Each point is reached from the start by the listed moves, each made once or not at all, plus a little noise. Say if it took an odd or an even number of moves. Then give how often each move was made.

Moves:
(1): [-20.5, -34.0,   5.2]
(2): [20.8, -2.0, -7.9]
Start: [-1.0, -7.9, -6.7]
Points:
[ -1.5, -45.6,  -9.5] -> even (1, 1)
[-21.8, -42.4,  -1.5] -> odd (1, 0)

Moves:
(1): [14.4, 19.3,  4.8,  7.8, -2.1]
(2): [  5.4,  15.2,  21.2, -28.1,  14.3]
(3): [-34.5,  -6.4,  12.2,  32.2, -13.2]
(4): [ -9.9,  17.6, -13.8, -12.9,   1.6]
Start: [ 9.3, -0.6, -0.7,  7.3, 31.3]
Points:
[-5.0, 27.2, 37.5, 19.6, 30.1] -> odd (1, 1, 1, 0)
[ 29.3,  34.8,  25.9, -11.9,  43.4] -> even (1, 1, 0, 0)
[-25.7,  -7.3,  12.1,  39.3,  17.7] -> odd (0, 0, 1, 0)
[10.1, -0.9,  0.0,  6.3, 32.0] -> even (0, 0, 0, 0)
[ 14.6,  15.5,  20.0, -19.8,  44.7] -> odd (0, 1, 0, 0)

Moves:
(1): [ 18.7,  -3.6,  -5.8,  27.3,  -4.5,   6.6, -25.3,  19.7, -23.2, -27.4]
(2): [ 13.1,  20.1,  22.8,   2.0,  19.8,   5.7, -34.6,   8.5,  24.7,   1.0]
(3): [-21.2, -25.9,  -5.2,  28.1,  -0.1,  -3.4, -12.5, -16.0, -23.7, -11.3]
(4): [  0.7,  -9.8,   5.8,   9.8,  36.6,  -6.0,  36.9, -11.5,  -3.5,   4.1]
(5): [  6.6, -21.1,  32.1,   5.7,  39.5,  -7.8,  -0.9,  33.6,  -8.3,  -5.0]
(6): [  2.8, -15.8,  -7.0,   1.4,  -9.8,  21.6,   3.7, -38.5,   2.6,  15.4]
(7): [  7.1,  15.9,  14.5,  12.4, -14.9,  -4.7,  -3.9,  17.8,   2.4,   3.5]
(8): [ -2.2,  -3.2, -26.4,  12.6, -17.0, -15.7,  -9.5,  30.5,   4.0,  -3.2]
Start: [ -2.9,   4.6,   1.7,   2.9,   2.7, -11.1,  -7.5,   0.2,  18.3, -11.6]
Points:
[-16.0, -59.0,  24.1,  41.7,  35.0,  -0.3, -15.4, -21.3,  -9.6, -14.3] -> odd (0, 0, 1, 0, 1, 1, 0, 0)
[ -5.4, -49.8,  38.7,  57.5,  54.5, -12.6,  18.6, -14.5, -10.6,  -6.1] -> odd (0, 0, 1, 1, 1, 1, 1, 0)
[ 15.6,  -0.4, -30.7,  44.9, -19.4, -17.9, -38.6,  49.8,  -0.3, -38.6] -> even (1, 0, 0, 0, 0, 0, 0, 1)

Moves:
(1): [  4.2,  13.1,  -7.5,   4.3,  16.4, -15.2,  -2.9, -12.1, -12.3, -16.9,
  11.6,   8.7,  22.2,   6.0,  -4.1]
(2): [  0.4,  -6.2,  -3.3,  -9.5,   8.0,   2.7,   8.6,   8.9,  -3.4,   3.4,
 -14.3,  -1.4,  -1.4,  22.6,   2.9]
(3): [ -2.6,  20.5,   6.2,  -2.1, -13.9,  16.0,  12.9,   1.4,  -7.4,   1.7,
  -0.5,  -0.7,  23.6, -10.7,   6.6]
(4): [ 4.2, -2.5,  8.8, -2.6, -1.7,  4.7, 18.2,  9.9,  4.7,  8.2, 12.1,  1.7,
  8.7, -0.6, -9.8]
(5): [ -1.5,   0.4,  -3.9,  -8.2,  -2.4,  20.1,   1.8,  13.1,  -7.6,  24.5,
  -3.1,   3.1, -10.1, -11.3,  -5.4]
(6): [ -2.9,   5.9,   8.0,  -6.0,  -8.6, -11.4,  -5.8,   5.1,   4.2,  -1.1,
 -10.5,  -9.0,  -5.1,  23.7,  18.1]
(7): [ -0.3,  -7.5,  -3.9, -17.1,  13.7,   2.8,   0.2,  -0.7, -22.1,  -3.5,
  -0.9,  -4.0,  -2.5,   4.0, -10.5]
(8): [-15.4,   1.4, -17.6,  -7.9,  17.0,  -3.7,   8.0,  24.6,  19.4, -12.8,
  -7.1,  11.5,  24.2,   8.4,   4.5]
(9): [ 20.4,  -7.2,  -4.5,  -5.7,  -2.8,  -9.4, -16.5, -10.1,  -9.6,  15.6,
  13.9,  19.6,  10.8,  14.5,   9.9]
(10): [10.3,  4.9,  4.5, -9.0, -3.5,  8.1,  4.9,  2.5,  3.9, 24.7, 15.6, 24.4,
 13.0, -3.2, 20.8]
(11): [  9.3,  17.1,   2.1,  -8.0,  -8.0,   5.0,   2.8,  -4.3, -11.8,  -2.4,
 -14.1, -23.2,   5.6,   4.8,   7.9]
(12): [ -4.0,   1.5,  -5.0,  -1.5,  12.2,   0.2, -32.1,   8.5,  -7.3,  -2.1,
 -20.4,   7.4,  -1.6, -11.7,  11.9]
Start: [ -1.2,   5.1, -10.9,   4.9, -10.4,   2.5, -10.0,   3.1,  -2.9,  13.5,
  -3.5, -15.3,  10.5,  16.6,   3.5]
Points:
[ 22.1,  14.0, -29.6, -48.0,   8.3,  30.3, -15.0,  55.9, -14.3,  72.7,
 -20.7,  29.2,  60.2,  40.2,  46.2] -> even (0, 1, 0, 1, 1, 0, 0, 1, 1, 1, 1, 1)
[ -2.8,  40.4, -36.1, -22.1,   6.9,  -1.0, -45.1,  33.7, -23.8,  22.1,
 -19.6,  25.3,  74.4,  36.1,  45.6] -> odd (1, 0, 1, 0, 1, 1, 0, 1, 1, 0, 0, 1)
[-12.8,  35.8, -24.1, -42.5,   6.3,  47.3,   2.5,  55.7, -33.8,  26.4,
 -37.4, -19.3,  58.9,  -0.3,   9.1] -> odd (0, 0, 1, 1, 1, 0, 1, 1, 0, 0, 1, 1)
[ 15.6,   8.4, -20.6, -49.9,   6.7,  23.5,  26.4,  40.1, -17.2,  51.2,
  15.2,  35.5,  86.6,  51.7,  28.0] -> odd (0, 1, 1, 1, 0, 0, 1, 1, 1, 1, 0, 0)
[ 24.4,  21.3, -14.6, -49.7,  -5.1,  43.9, -15.5,  29.7, -67.6,  59.5,
 -31.2, -12.6,  43.1,  28.3,  17.2] -> even (0, 1, 1, 1, 1, 0, 1, 0, 1, 0, 1, 1)
